Each point is reached from the start by the listed moves, each made 0, 1 or 2 times, or once backwards (-1), plus a little noise. Say if it took an odd or an even number of moves. Then give how often each move was made.
(in the rows, 128 means zero)

Moves:
(1): [160 131 152]
(2): [111 160 149]
Start: [117 126 142]
Points:
[183 130 191] => even (2, 0)
[116 191 210] => odd (1, 2)

Moves:
(1): [181 128 137 143 134 137 139 134 131 131 114]
(2): [136 169 123 138 120 127 108 129 153 125 136]
(3): [113 122 166 132 123 142 124 122 131 129 137]
(4): [110 118 117 166 131 128 139 137 124 137 129]
(5): [132 127 137 134 168 112 127 134 122 121 132]
(6): [140 137 114 124 149 170 137 145 125 112 132]
(7): [123 147 138 126 125 118 157 126 126 130 130]
(8): [128 127 137 117 118 126 131 170 140 129 124]
Start: [117 110 107 145 117 127 129 104 116 105 122]
Points:
[249 122 135 140 216  82 217  75  68  97  90] => even (2, -1, -1, -1, 2, 0, 2, -1)
[131  76 110 197 134 169 226 226 106 121 104] => even (1, -1, 0, 2, 0, 1, 1, 2)
[ 87  29 174 126  88 103 113 164 127 124 110] => even (0, -1, 1, 0, 0, -1, -1, 2)

Moves:
(1): [170 128 124 137 134 128 137 136 132 116 139 135 127 121 127 132 129 135
 128]
(2): [128 154 133 135 128 130 133 125 121 131 133 133 127 126 119 133 128 135
 116]
(3): [121 122 164 134 132 130 126 123 140 123 133 131 139 126 125 126 131 128
 129]
(4): [120 125 125 155 136 129 136 132 137 123 125 133 124 133 131 137 117 122
 124]
(5): [128 131 127 117 150 133 128 133 122 127 128 126 129 126 125 130 125 131
 124]
(6): [126 125 127 129 124 166 132 131 126 126 129 124 118 118 125 119 130 135
 130]
(7): [123 122 132 116 124 133 167 128 130 135 122 119 130 134 129 134 131 129
 125]
(8): [123 131 135 124 128 122 132 169 121 130 134 144 112 127 122 125 128 126
 131]
(9): [129 133 122 123 132 128 132 130 153 124 138 128 125 123 132 129 135 128
 130]
(10): [129 124 131 136 128 127 119 135 139 161 131 119 133 123 130 139 128 130
 132]
(11): [118 120 126 126 123 132 134 122 117 122 174 124 134 128 122 134 126 126
 134]
(12): [129 124 130 122 127 135 131 120 129 134 126 150 130 121 130 125 129 121
 131]
(13): [129 131 122 130 124 131 128 139 130 125 131 128 152 124 134 130 129 124
 126]
(14): [137 133 132 126 130 139 121 133 135 136 131 135 128 163 132 130 123 127
 122]
(15): [130 137 131 128 131 129 129 123 126 128 134 124 120 125 150 124 129 118
 130]
(16): [127 130 131 122 123 129 120 129 122 125 125 133 127 128 129 157 135 134
 131]
(17): [127 127 119 134 139 129 130 128 121 132 127 130 131 133 128 124 161 129
 133]
(18): [125 128 127 129 131 128 130 128 129 133 124 132 129 129 146 127 126 153
 126]
Start: [129 125 115 134 144 125 124 123 136 130 132 137 143 111 138 128 123 121
 139]
Points:
[113 132 102 120 138 178 221 156  78 193 166 140 118 109 139 138 154 118
 144] => even (0, 1, -1, 0, 0, 1, 2, 1, -1, 1, 1, 1, 0, 0, 1, 0, 1, 0)
[169 142  94 161 171 136 159 206 160 131 159 225  56 131 142 136 104  65
 142] => odd (1, 0, -1, 2, 0, 0, 0, 2, 1, 0, 0, 2, -1, 1, 1, 0, 0, -1)
[246 198  53 174 228 242 116 132 166 130 128 183 122 128 231 118 140 177
 109] => even (2, 1, -1, 1, 2, 2, -1, -1, 1, 0, -1, 1, 1, 2, 2, 0, 1, 2)
[144  86 146 185 165 229 122  96 104  68 234 197  97 120 152 133 133  64
 170] => odd (1, -1, 1, 2, 0, 2, -1, 0, -1, -1, 2, 2, -1, 1, 2, 1, 1, -1)
[157 184  72 121 199 135 237 117 131 117 243 167 113 205 161 195 183 152
 112] => even (1, 2, -1, 1, 1, -1, 2, 0, 2, -1, 2, 0, -1, 2, 1, 1, 2, 1)
[111 123 114 183 134 180 167  79 177 156 125 147 121 107 125 215 167 110
 142] => odd (0, 1, 0, 2, -1, 1, 1, -1, 1, 1, 0, 1, -1, 0, 0, 2, 1, -1)
[ 76 141 211 112 165 141 147 108 156 209 172  80 249 190 189 221  88 142
 100] => odd (-1, 1, 2, 0, 2, -1, 2, -1, -1, 2, 1, -1, 2, 2, 1, 1, -1, 1)

Moves:
(1): [151 133 124 129 130 132 134 129 127 130 120 131 124 117 130 122 127 129
 121 127 128 129 128 122 130 125 126]
(2): [128 156 124 130 126 129 127 134 130 130 137 129 127 125 126 133 140 131
 132 129 130 129 122 129 131 132 130]
(3): [133 132 157 130 134 130 123 125 121 132 125 119 133 121 128 120 127 141
 127 129 123 127 120 117 124 132 132]
(4): [120 134 127 158 125 128 134 129 127 125 131 126 131 124 130 132 133 117
 131 137 125 131 131 119 119 128 130]
(5): [128 125 127 131 147 124 122 128 134 131 128 122 134 125 128 128 135 134
 132 129 131 131 129 132 132 124 134]
(6): [127 130 124 123 130 152 128 128 118 133 134 122 133 127 130 127 120 132
 126 123 117 117 136 133 128 124 138]
(7): [121 126 126 125 133 124 151 131 127 129 133 128 132 128 124 119 128 128
 127 127 132 129 131 128 131 131 132]
(8): [124 130 124 136 128 131 134 167 123 125 114 120 116 120 123 120 126 126
 139 134 126 124 124 127 128 128 122]
(9): [125 127 137 134 123 142 130 128 154 130 135 125 124 122 133 129 131 135
 131 129 116 133 129 119 138 130 122]
(10): [123 130 133 128 127 129 133 129 129 163 126 125 120 125 131 126 122 129
 130 128 119 127 129 127 132 134 134]
(11): [132 116 130 127 127 126 126 141 124 123 159 138 121 136 138 137 132 125
 132 135 128 124 127 129 123 122 130]
(12): [114 129 133 131 139 122 132 128 124 127 121 157 128 122 129 130 124 132
 121 115 127 117 131 139 129 120 123]
(13): [133 125 125 127 119 121 125 129 128 130 131 134 148 126 125 125 122 124
 128 124 118 126 129 123 129 130 129]
(14): [132 127 131 134 133 135 123 139 129 127 124 134 134 151 125 132 139 142
 125 136 134 125 123 127 129 126 127]
(15): [124 130 131 124 135 129 126 132 122 126 119 135 132 135 154 126 119 120
 130 133 121 132 126 129 134 127 129]
(16): [130 132 133 122 126 127 132 132 134 128 118 125 130 125 127 150 124 120
 124 126 128 128 126 129 125 125 132]
(17): [123 115 130 121 119 133 134 138 122 130 117 121 130 124 134 128 158 137
 131 127 133 127 134 138 126 131 134]
(18): [123 135 114 131 133 118 131 135 130 131 128 127 126 124 141 130 126 162
 132 118 136 127 135 131 120 125 128]
(19): [136 132 128 129 124 135 133 117 132 121 128 131 123 132 130 129 125 125
 159 131 122 123 125 131 128 132 136]
(20): [127 126 129 119 132 120 126 120 131 130 127 131 131 113 128 128 121 140
 127 155 131 138 136 134 130 128 132]
(21): [132 125 125 121 130 139 120 131 134 133 129 135 133 120 133 131 117 125
 130 124 148 124 131 124 127 137 126]
(22): [131 129 129 125 125 131 127 128 119 129 128 133 130 130 125 130 126 128
 130 127 126 150 132 132 127 129 122]
(23): [129 133 134 127 131 121 129 131 124 124 121 127 124 131 128 122 127 124
 130 124 129 121 148 128 135 130 130]
(24): [133 133 134 143 119 127 140 133 131 128 124 119 135 130 132 124 123 124
 123 118 126 128 130 166 128 128 132]
Start: [141 128 140 121 120 118 122 125 132 144 136 110 128 120 131 125 130 128
 123  98 138 145 126 136 132 134 125]
Points:
[ 93 176 186 194 109 177 181 187 208 203  94  66 112 143 155 129 234 143
 214 152 116 144  76 172 169 179 159] => odd (-1, 2, 0, 1, 1, -1, 1, 1, 2, 2, -1, 0, -1, 2, 1, 0, 2, -1, 2, 0, 0, -1, -1, 1)
[138 124  87 163 122 103 143 228 108  85 105 139 167 185 109 138  91 100
 175  79 163 123 146 130 110 129 110] => odd (-1, -1, -1, 1, 0, 0, 1, 2, -1, -1, 0, 0, 2, 2, 0, 1, -1, 1, 1, -1, 1, 1, 1, 0)
[156 155 105 189  79 198 196 238 133 194 112  59 179  73 189 138  67  36
 152  70  69 183 137 184 133 145 149] => odd (1, 0, -1, 2, 1, 2, 1, 2, 1, 1, 0, -1, 2, -1, 2, 2, 0, 0, 0, -1, 1, 2, -1, 2)
[115 114 143 206  92 126 180 222 102 119 147 146 205 103 110 152 161 123
  78  69 128 133 138 220  95 104 128] => even (0, 0, 0, 2, 0, 1, 1, 1, 0, -1, 1, 2, 2, 1, -1, 1, 1, 0, -1, 0, 0, 1, -1, 2)
[142 112 120 209 187 249 123 224 163 167 119 170  81 123 195 152 132 138
 204 115  98  91 110  96 136  96 125] => odd (2, -1, -1, 2, 2, 2, -1, 2, 2, 1, 1, 2, -1, 2, 1, 0, 0, 0, 2, -1, 1, 0, -1, -1)

Moves:
(1): [142 132 139 122 121 133 132 129 122 121 130 132 129 126 133 139 139 130
 120 137 133 133 130 126]
(2): [130 140 129 128 128 123 130 126 131 124 126 128 129 128 118 128 134 119
 129 138 123 128 128 124]
(3): [123 127 136 125 131 135 129 126 128 123 136 131 122 132 128 127 127 132
 133 137 128 126 116 127]
(4): [126 134 126 134 122 122 135 131 115 121 130 124 122 124 132 126 124 130
 123 128 127 122 128 127]
(5): [133 131 121 128 139 136 128 126 129 129 127 125 127 127 134 131 130 126
 130 126 130 128 125 130]
(6): [123 137 125 130 123 134 128 129 125 124 130 128 135 123 131 128 131 131
 126 124 132 133 130 126]
(7): [129 126 122 129 126 130 143 121 122 135 123 131 135 135 121 130 117 119
 127 126 133 123 122 122]
(8): [129 125 124 129 127 127 129 140 127 123 126 129 138 127 129 131 127 134
 131 128 124 125 118 129]
(9): [135 128 131 140 128 128 134 130 140 129 137 126 131 130 129 132 133 121
 128 123 133 129 129 131]
(10): [128 133 131 132 126 121 131 136 122 139 127 121 126 129 129 129 123 131
 131 135 133 134 132 126]
(11): [120 124 129 123 131 126 132 132 122 133 147 123 117 120 122 127 132 118
 129 126 122 128 130 114]
(12): [121 135 129 131 139 127 126 129 131 137 132 144 129 122 126 124 124 129
 121 125 136 123 131 131]
(13): [127 126 136 134 138 119 124 121 121 123 127 126 142 122 125 126 129 128
 130 132 127 134 135 128]
(14): [124 128 125 124 127 131 126 127 121 131 135 128 127 143 133 121 131 130
 129 131 125 120 140 132]
(15): [125 132 130 121 129 128 130 129 128 126 126 130 133 127 138 124 124 127
 129 130 125 126 135 130]
(16): [126 133 131 123 126 129 133 126 125 127 127 131 124 131 131 140 132 128
 134 118 125 129 129 127]
(17): [115 128 126 136 134 132 136 130 130 129 120 120 127 127 131 123 147 136
 123 137 131 128 131 126]
(18): [129 134 128 117 131 125 133 127 133 129 132 120 124 126 117 133 127 138
 121 129 127 131 132 130]
(19): [138 130 127 124 123 125 131 127 132 128 130 136 127 127 125 119 129 135
 140 129 139 124 131 129]
(20): [124 125 118 133 131 134 137 130 126 127 125 131 125 132 127 138 123 131
 130 135 130 129 135 131]
(21): [121 128 122 121 133 118 121 128 128 117 135 126 128 131 130 133 130 126
 129 130 141 125 125 127]
(22): [131 127 128 123 136 121 138 140 128 118 124 132 127 140 123 123 125 127
 130 134 127 145 122 135]
(23): [128 129 138 131 130 131 128 138 128 124 124 127 127 126 125 125 123 128
 128 119 131 127 136 123]
(24): [122 130 130 119 124 132 130 125 122 129 129 125 120 120 128 131 133 120
 132 125 136 120 126 145]
Start: [135 115 138 125 115 118 129 131 129 134 111 136 122 123 118 134 140 132
 126 132 130 125 149 131]
Points:
[102 152 184 126 133 126 163 146  89  68  65 176 132 103 130 109 190 160
 138 179 146 145 177 185] => even (1, 1, 1, 1, -1, 1, -1, 0, -1, -1, -1, 1, 2, 0, 1, 1, 2, -1, 1, 1, -1, 2, 1, 2)
[105 195 150 137 146 104 102 149  63  90 114 143 151  88 171 128 166 125
 115 129 197  93 220 178] => even (1, 1, -1, 2, 2, 2, -1, 0, 0, 1, -1, 2, 2, 2, 1, 0, 0, -1, 0, 0, 2, 0, 2, 2)
[157 164 114 122 120 156 171 118 141 113 157 186 158 159 155 170 158 109
 135 184 185  78 126 106] => odd (2, 2, 2, 0, 2, 1, 2, 1, 2, 0, 0, 1, -1, 1, 2, 0, 0, -1, 1, 1, 2, -1, -1, -1)
[106 151 141 165 150 113 249 158 119 147 117 181  97 167  60 138 144 136
 135 191 144 150 142  97] => odd (0, 2, 2, 1, -1, 0, 2, 0, 1, 1, 1, 2, 0, 0, -1, 2, 2, 0, 1, 2, -1, 2, 0, -1)
[139 136 119 109 128  88 188 143  42  60 107 147 160 118  83 170 121  83
  96 182 133 147 145 130] => odd (2, 2, -1, 2, 0, 1, 2, 1, -1, -1, 1, 0, 2, 0, 0, -1, -1, 0, -1, 2, 1, 2, 0, 1)
[147 155 109 151 126 148 230 169 110 158  82 146 145 173 168 181 133 136
 115 151 137 125 143 159] => even (1, 0, 0, 1, 2, 0, 2, 2, 2, 2, -1, 1, -1, 1, 2, 2, 1, 0, -1, 1, -1, 1, -1, 0)
[110 113 135 123 103 148 197 158  86 104  62 142 148 139 142 176 156 151
 125 164 179 170 159 106] => odd (2, -1, 0, -1, -1, 2, 2, 0, -1, 1, 0, -1, 0, -1, 1, 1, 2, -1, 0, 2, 1, 1, 1, 0)
[104 144 100 145 148 151 184 141 135 151 132 121 120 104 111 135  81 121
  78  89 128  80 178  92] => even (-1, 0, 0, 2, 2, 1, 2, 0, 1, -1, 1, 1, -1, 0, 2, -1, 0, 2, -1, 1, 0, -1, 2, -1)
[148 128 153 188 177  88 163 194  95  87 134 158 159 124 127 167 144 107
  91 151 142 131 195 114] => odd (2, 1, -1, 2, 1, -1, 0, 2, 2, 0, 1, 2, 2, 1, 0, 0, 0, -1, -1, 2, 1, 1, 2, -1)
[120 168 145 124 153 102 166 117  70 101 102 125 149 111 101 194  85 128
 135 151 118 115 129  77] => odd (0, 2, 2, 2, 2, 0, 2, 1, -1, 1, 0, 0, 2, -1, 1, 2, -1, 1, -1, 1, 1, -1, 1, -1)
[122 133 142 202 172 143 185 126 137 189  94 125 155 150  79 138 112 142
 135 138 176 146 206 137] => odd (-1, 0, 1, -1, 1, 1, 2, -1, 2, 2, -1, 1, 2, 1, -1, 0, 1, 1, 0, 2, -1, 0, 2, 0)
[115 179 135 131 103 142 163 121 137 129  96 164  69  75 102 146 170 156
 107 119 163 100 160 182] => odd (0, 1, 0, 2, 0, 1, -1, -1, 0, -1, -1, 2, -1, -1, -1, 1, 1, 1, 1, 1, -1, 0, 0, 2)

Moves:
(1): [143 130 127 123 122 135 134 128 138 136 119 119 129 141 120 136 132 128
 136 125 128 131 122 130 127 131 125]
(2): [115 150 137 130 127 116 119 124 133 118 131 130 135 129 133 131 119 107
 137 131 140 120 130 125 110 130 121]
(3): [129 137 158 137 122 144 139 138 121 131 142 139 119 121 134 127 128 137
 133 142 130 148 130 134 117 134 116]
(4): [136 141 122 146 133 127 118 120 120 120 118 120 129 119 127 123 120 134
 116 125 144 118 126 125 132 120 126]
(5): [129 135 123 127 151 125 134 122 131 125 129 127 134 120 123 143 133 129
 117 127 131 135 132 129 132 130 123]
(6): [126 133 123 124 127 145 126 134 121 140 128 140 119 141 129 137 119 131
 121 128 132 123 141 144 134 126 115]
(7): [122 124 123 122 122 127 146 120 121 131 125 121 119 117 127 136 133 133
 125 115 128 119 126 122 130 124 133]
(8): [131 138 124 126 126 130 131 150 126 131 132 126 134 125 120 118 128 142
 133 132 130 126 132 128 128 132 122]
(9): [124 121 131 134 121 134 127 125 147 135 135 119 135 128 125 130 138 133
 132 129 127 119 133 122 134 124 142]
(10): [136 123 130 132 133 130 116 117 114 154 143 124 130 134 125 119 132 121
 122 119 134 123 129 131 142 134 139]
(11): [141 132 127 141 125 132 127 121 129 113 141 137 131 123 119 141 129 128
 123 119 122 136 133 131 135 124 127]
(12): [143 135 137 130 131 125 133 136 141 133 128 151 118 119 125 126 142 141
 141 124 125 128 130 111 118 128 126]
(13): [127 110 118 130 123 137 128 123 133 135 140 135 160 119 134 113 134 138
 127 123 118 124 126 133 129 138 121]
(14): [128 131 133 141 133 123 133 124 124 132 127 128 136 141 128 129 122 132
 120 123 132 130 138 131 132 126 136]
(15): [138 122 132 123 127 120 123 125 116 122 130 127 138 120 145 147 127 139
 125 131 131 119 131 137 138 130 126]
(16): [126 119 136 120 126 123 128 125 131 130 127 133 136 135 113 148 126 131
 118 126 134 143 117 127 132 120 126]
(17): [126 124 128 136 130 121 119 129 125 133 109 118 135 135 117 127 142 120
 135 134 129 125 138 130 129 128 130]
(18): [132 135 123 116 126 131 122 121 126 131 127 116 125 134 120 116 140 154
 130 124 126 131 137 125 123 124 127]
(19): [128 121 121 127 133 126 129 127 131 124 126 124 129 132 127 134 126 128
 140 137 140 134 124 121 125 127 123]
(20): [117 136 123 124 127 115 147 112 127 130 125 133 136 123 117 130 128 133
 121 155 128 125 121 116 124 129 130]
(21): [137 131 127 126 120 126 131 128 136 123 129 140 134 128 122 117 154 126
 112 133 136 134 144 124 129 137 141]
(22): [120 134 129 132 118 121 133 128 132 137 130 131 128 135 134 134 131 131
 124 130 124 144 125 126 139 132 129]
(23): [134 138 133 130 124 138 121 130 131 125 116 131 123 112 123 130 117 134
 138 120 129 138 140 113 129 134 135]
(24): [128 132 128 127 137 116 128 121 140 121 130 146 118 116 117 124 136 121
 132 123 128 136 140 158 133 139 135]
Start: [141 138 119 112 128 144 109 139 129 120 153 128 130 131 111 111 139 110
 125 131 116 141 134 126 136 148 131]
Points:
[ 83 154  97 146 203  66 103  75 221  87 103 100 159 136  70  88 144  52
 180 161 129 105 164 138 104 151 181] => odd (0, 1, -1, 0, 1, -1, -1, -1, 2, -1, -1, 0, 0, 2, -1, -1, 1, 0, 1, 1, -1, -1, 0, 2)
[111 249  87 122 169  82 128 176 183 113 103 234 152 134  51  33 188 102
 180 242 177 116 198 157  54 198  56] => even (0, 2, 0, 1, 0, 2, -1, 2, -1, -1, -1, 2, 1, 0, -1, -1, 2, 0, 2, 2, 1, 0, -1, 2)
[231 146 225 231  64 221  87 145 168 215 202 127 154 139  65 110 171 161
 173  56  95 189 129  68 156 142 155] => even (2, 0, 2, 1, -1, -1, 0, 0, 2, 2, 2, 2, 1, 1, -1, 1, 1, 0, -1, -1, -1, 1, 1, -1)
[108 105  55 123 151 108  65  58 191 145 102  20 165 156  64  32 210 101
 157 114 103  83 154 179 150 147 184] => even (1, 0, -1, 1, 0, -1, 0, -1, 2, 0, -1, -1, 1, 0, -1, -1, 2, 2, 0, 0, -1, 0, -1, 2)
[218 150 134  61  83 152 162 174 126 130 206 182 139  89 127  88 200 151
 183 134 152 129 173 149 107 227 120] => even (2, 1, 1, -1, -1, 0, 2, 2, -1, 1, 0, 1, 1, 0, 2, -1, -1, 0, 2, 0, 2, -1, 0, 1)
[119 163 119 204  88  99 117  18  98 121 184 123 194 131 147 220  70  83
  89 100 171  99 140 183 209 141 136] => odd (1, 2, 0, 2, -1, 1, 2, -1, 1, 1, 2, -1, 1, 2, 2, 0, 0, -1, 1, 1, -1, 2, 0, 1)
[ 93 158 189 119 154  97 123 117 131  63 166 195 140 124  84 213  96  88
 153 127 151 172 182 214 103 136  96] => even (-1, 2, 1, -1, 0, 1, 1, 0, 0, -1, 1, 0, 0, 2, 1, 2, 1, 0, 1, 0, -1, -1, 0, 2)
[147 181 200 189 170 104 105  93 161 121 200 194 127  70  45 115 186  35
 122  46 167 167 217 144 137 173 208] => odd (-1, 2, 1, 0, 1, -1, 2, 0, 1, 2, 1, 1, 0, 2, -1, 1, 1, -1, 0, -1, 1, -1, 1, 2)
[201 173 147 179  81 187 130 158  61 163 113 110  98 115  84 210 139 145
 111 102 130 180 170  92 219 140 140] => odd (1, -1, 1, 1, 0, 1, 2, 1, 0, 1, 2, 0, -1, 0, 1, 0, 2, -1, 0, 0, 0, 2, 2, -1)
[ 85 140  74  20 125  66 168  86 149 141 150 183 183  65 118 128 239 204
 121 155  74  75 161 133 117 169 101] => even (-1, 1, -1, -1, 1, 1, 2, 0, 0, -1, -1, 2, 2, -1, 2, 0, 1, 2, -1, 2, 0, 1, -1, 1)
[ 67 212 204 152 100  74 124 164 156 122 166 144 169 144  98  83 180 150
 167 223 149 142 214 191  95 173 131] => odd (-1, 2, 2, 0, -1, 0, 0, 2, 2, -1, -1, 0, 0, 2, 1, 0, 2, 1, 0, 1, 0, 1, -1, 2)
